Each row is a point. Each copy is the shape, with its points in the same order, turned, moved and blurred by noise. Some copies are also mirrored. Which?
(in the rows, 128 means zero)

Shape:
[[116  79 118]
 [151 102 122]
 [118 113 151]
 [ 88 131 129]
 [ 93 172 144]
 [128 152  80]]
Copy 1:
[[133 117  87]
 [151 146 113]
 [140 107 131]
 [ 98 106 135]
 [ 93 112 176]
 [ 89 173 132]]
Copy 1 is: only turned
Copy 2, 6 rows:
[[ 98 145  95]
 [129 157 112]
 [ 98 136 139]
 [102  97 129]
 [120  81 165]
 [162  98 106]]
Copy 2 is: mirrored
Copy 3, 6 rows:
[[ 75 130 133]
 [104 108 152]
 [108 149 156]
 [121 168 119]
 [164 174 130]
 [139 107  91]]
Copy 3 is: only turned
Copy 4, 6 rows:
[[137 163  95]
 [149 158 128]
 [115 137 124]
 [124 106 102]
 [118  75 130]
 [187 110 115]]
Copy 4 is: mirrored

Shape, 12 rows:
[[124 158 116 128  99  97]
 [100 137 157  98 166  91]
 [115 118 142 119 150 125]
 [113 146 122 143 112  93]
 [ 99 149 151 131 195  98]
 [180 145 110 153 119 148]
 [ 77 157 129 117 132 131]
 [188  94 122 136 114 152]
 [124 123 115 143 117 104]
 [117 119 110 129 120  97]
 [ 88 141 181 123 145  98]
 [180 126  98 115 100 116]]
Copy 1 (12 x 6):
[[102 126 102 137 134 124]
 [133 134 116  84 170 176]
 [145 116 144 107 146 158]
 [116 128 106 146 141 140]
 [136 150 144 108 184 192]
 [117 120 175 142 134  82]
 [122 155 121 115 113 173]
 [139  79 182 123 126  89]
 [121 106 125 146 137 142]
 [113  98 119 135 136 155]
 [159 143  96 104 161 168]
 [ 91  84 150 125 131  88]]
Copy 1 is: mirrored
Copy 2, 12 rows:
[[ 84 146  95 115 117 139]
 [ 84 128 175  96 129 125]
 [121 126 157 125 125 132]
 [ 79 135 110 130 130 146]
 [ 89 141 185 110 169 151]
 [154 171  87 135 144 132]
 [ 86 155 161 135 101 163]
 [180 129  95 133 129 106]
 [106 121 107 131 128 145]
 [101 110 116 120 122 148]
 [ 68 136 173 133 130 112]
 [145 136  71 100 117 127]]
Copy 2 is: only turned
Copy 3:
[[129 164  82 149 104 136]
 [ 88 158  94 120 152  87]
 [112 144 114 113 141 111]
 [112 149  87 151  93 135]
 [ 59 170 105 116 154 110]
 [162 154 138 167 127 170]
 [107 180 102 115  98 108]
 [178 114 148 138 148 158]
 [127 128  99 138 114 147]
 [129 138  85 126 119 139]
 [ 78 147  97 139 126  76]
 [187 141  95 157 139 164]]
Copy 3 is: only turned

Shape, 11 rows:
[[136 157 136 158 139 173 130 116]
 [129 167 121 139 125 139 156 106]
 [105 147 136 103 114 116 108 142]
 [143 105 123 123 158 108 144 110]
 [165 126 203  49 137 169 125 149]
 [113 139 126 149 152 144 142 104]
 [120 173 108 147 161 130 106 127]
 [111 154 128 133 105 151 127 175]
 [130 121 103 128 143 136 116  81]
 [121 170 160 148  89 115  99 148]
 [148 145 115 110  67 114 104 154]]
Copy 1, 11 rows:
[[131 133 175 161 158 128 130 146]
 [143 161 146 140 160 135 109 146]
 [103 156 125 135  97 108 117 151]
 [129 107 120  93 147 125 114 129]
 [115 132 170  90  79 155 207 168]
 [127 123 155 136 155 137  95 137]
 [ 89 145 147 142 171  91 104 152]
 [135 145 149 168 105  98 122 178]
 [ 99 119 118 133 160 144 115 121]
 [126 179 152 158 100  82 131 123]
 [136 165  90 164 100  99 155 144]]
Copy 1 is: mirrored
Copy 2, 11 rows:
[[126  85 168 171 133 130  87  98]
 [129 134 148 139 122 135  86  88]
 [107 145 152 143 131  98 124 142]
 [158  96 129 116 125 132 134 116]
 [ 82  80 221 110 117 147 177 141]
 [136 102 143 148 145 114 102  91]
 [161 129 165 161 149 101  85 119]
 [ 86 136 152 171 153 136 108 143]
 [150  89 132 116 120  93  94 113]
 [104 152 160 192 104 109 121 136]
 [ 95 146 136 140  91 126 100 175]]
Copy 2 is: only turned

Shape:
[[124 162 112 140 134 140  61 152 124]
 [119 151 146 152  88 124  55 137 135]
 [119 116 139 162 113 163  72 130 117]
 [137 147 128 103 151 136 146 149 169]
 [130 100 131 121 144 122 162 124 188]
 [134 115 119  73 139 123 151 115 139]
 [157  87  97 114 156 116 140 147 159]
 [117  89 113 153 145  92 149 113 133]
 [109 106  99 114 173 133 170  92 168]
 [ 97  89 111 112 124 125 144 129 142]
 [126 113 134  84 154 128 123 147 168]
 [131 162 152 167 101 116  77 152  93]
 [144 108 106 140 117  88 104  93 147]
 [158 170 111 135  73 150  94 160 132]
 [172 110 134 105 159 140 142 114 151]]
Copy 1 (15 x 9):
[[ 75  78 153 117 145 146  96 169 102]
 [122  43 167 143 138 154 105 173 114]
 [118  60 148 141 173 139 109 136  90]
 [116 130 133  83 109 156 132 120 134]
 [149 141 141 111 130 145 137  93 163]
 [142 143 144  99 104 108 141 123 114]
 [139 167 134 100 150 127 101 125 136]
 [134 129 122 152 143  94 111 111 154]
 [108 164 147 124 126 117 151  79 146]
 [139 128 136 122 149 108 155 132 137]
 [130 126 154  70 130 129 129 122 136]
 [110  34 119 140 125 137  84 171 106]
 [146 127 170 164 122 118  92 136 133]
 [123  89 129 127 122 182 113 193  87]
 [143 142 137  94 114 138 101  88 106]]
Copy 1 is: mirrored
Copy 2, 15 rows:
[[168 143 200 138 125 135 108 138 116]
 [129 157 190 159 120 159 100 149 139]
 [149 122 167 159 146 165 115 119 151]
 [155 153 108 101 147  87 121 154 118]
 [152 133  64 122 132  97 113 153 147]
 [129 106 105  78 116 110 139 141 134]
 [187 126  90 109 105 117 148 129 145]
 [145  98  82 155  95 125 127 113 123]
 [152  94  78 103 125  80  96 113 128]
 [147 103  99 107 112 156 110 139 119]
 [164 128 110  96 136 108 130 171 136]
 [121 160 190 183 120 155 144 143 111]
 [129 122 118 145  70 124 111 115 153]
 [128 201 176 114 128 161 125 124 126]
 [143 127 103 103 133  92 156 122 156]]
Copy 2 is: only turned

Shape (15 x 11):
[[115 117 163 128 147 126 135 124 107 160 123]
 [102 123 156 142 138 140 117 144 139 154 161]
 [155  98 149 168 112 113 130  98 128 129 151]
 [100 140 139 128 169 120 103 121 137 124 130]
 [160  84 142 142 125 109 129  90  86 120 212]
 [114 110 112 111 106 202 146  79 142 101 102]
 [155 100 119  99  90 159 118  92 116  74 100]
 [146 134 102 121  72 165 128  64 129  83 103]
 [ 98 137 154 105 112 111 124 145 131 134 157]
 [110  91 120 116 124  87 152 120 134 146 157]
 [138 157 137 111 149 106 147 135 131 140 150]
 [127 157 122 118 140 115 109 127 116 182 129]
 [107 135 159 113 124 100 137  92 120 140 152]
 [114 154 114 134 130  96 111 123  89 142 141]
 [160  79 155 124 122 108  93  84 127 131 198]]
Copy 1, 15 rows:
[[149 128 115 142 147  98 143 123 148  86 132]
 [143  92 137 140 132 107 123 106 157  96 164]
 [116 127 118 107 111  73 114 163 159 112 157]
 [139 102 138 117 153 131 111 111 131 108 118]
 [115  87 104 149  79  50 109 177 133 122 135]
 [169 172  79 123 141 102  65  93 141 160 161]
 [173 183 100 119 101 114  79 149 128 168 139]
 [148 182  90 119 137 112  58 155 148 185 156]
 [149 102 124 161 124 148 109 134 165  99 144]
 [118 103  71 132 109 128 122 140 140  84 149]
 [100 124 131 166 138 133 114 130 138  93 130]
 [129 117 126 159 180 129 139 144 120 104 155]
 [136 109 100 149 144 114  96 154 162  89 124]
 [122  97 117 149 159 130 140 159 144 134 125]
 [140  85 121 129  89  67  87 182 118  95 156]]
Copy 1 is: mirrored
Copy 2 (15 x 11):
[[140 127 125 117 143  94 125  73 143 136 136]
 [139 123 172 106 147 131 126  82 145 122 141]
 [112 121 129 108  94 133 132  82 120 142 185]
 [160 136 148 119 160 112 145 125 127 136 147]
 [108  84 109  81 130 152  93  77  99 154 202]
 [ 84 165  94  89 132 124 146 148 196 113 160]
 [ 63 128  83 117 115 118 134 163 146 127 158]
 [ 74 162  75  87 100 139 154 160 139 110 159]
 [144  95 140 106 139 138 132 105 132 114 109]
 [164  89 123  91 101 123 105 106 151 137 150]
 [161 130 121 115 135 147 117 102 124 156 113]
 [154 152 139  90 132 100 111 100 109 139 108]
 [152 103 110  86 133 125 152  90 124 136 136]
 [162 136 117 100 133 114 109 109  87 109 134]
 [ 97  77 144  68 123 132 122  99 105 174 187]]
Copy 2 is: mirrored
Copy 3:
[[116 101  94 165  97 118 154 151 130 136 110]
 [104 127  86 117 113 140 135 155 148 156 124]
 [135  91 135 138 153 111 159 151 151 155 143]
 [116 124  85 136 142 127 113 149 110 122 117]
 [111  58 137 131 141  98 148 176 161 139 184]
 [151  67 140  93  96 108 110 102  81 162  81]
 [172  94 176 120 116  91  99 135  91 164 123]
 [199  84 165 102 123  88 129 102  84 153 128]
 [124 132 104 152  92 134 121 133 133 137 158]
 [111 102 116 155 125  99 122 110 169 116 139]
 [131 123 121 146 114 155 148 142 135  94 126]
 [149 134  90 141 105 105 141 149 143  94 110]
 [133  93  92 166 115 122 137 125 126 133 157]
 [124 135  96 135 119  92 152 150 118  87 159]
 [147  58 113 136 151 101 121 178 170 153 169]]
Copy 3 is: mirrored
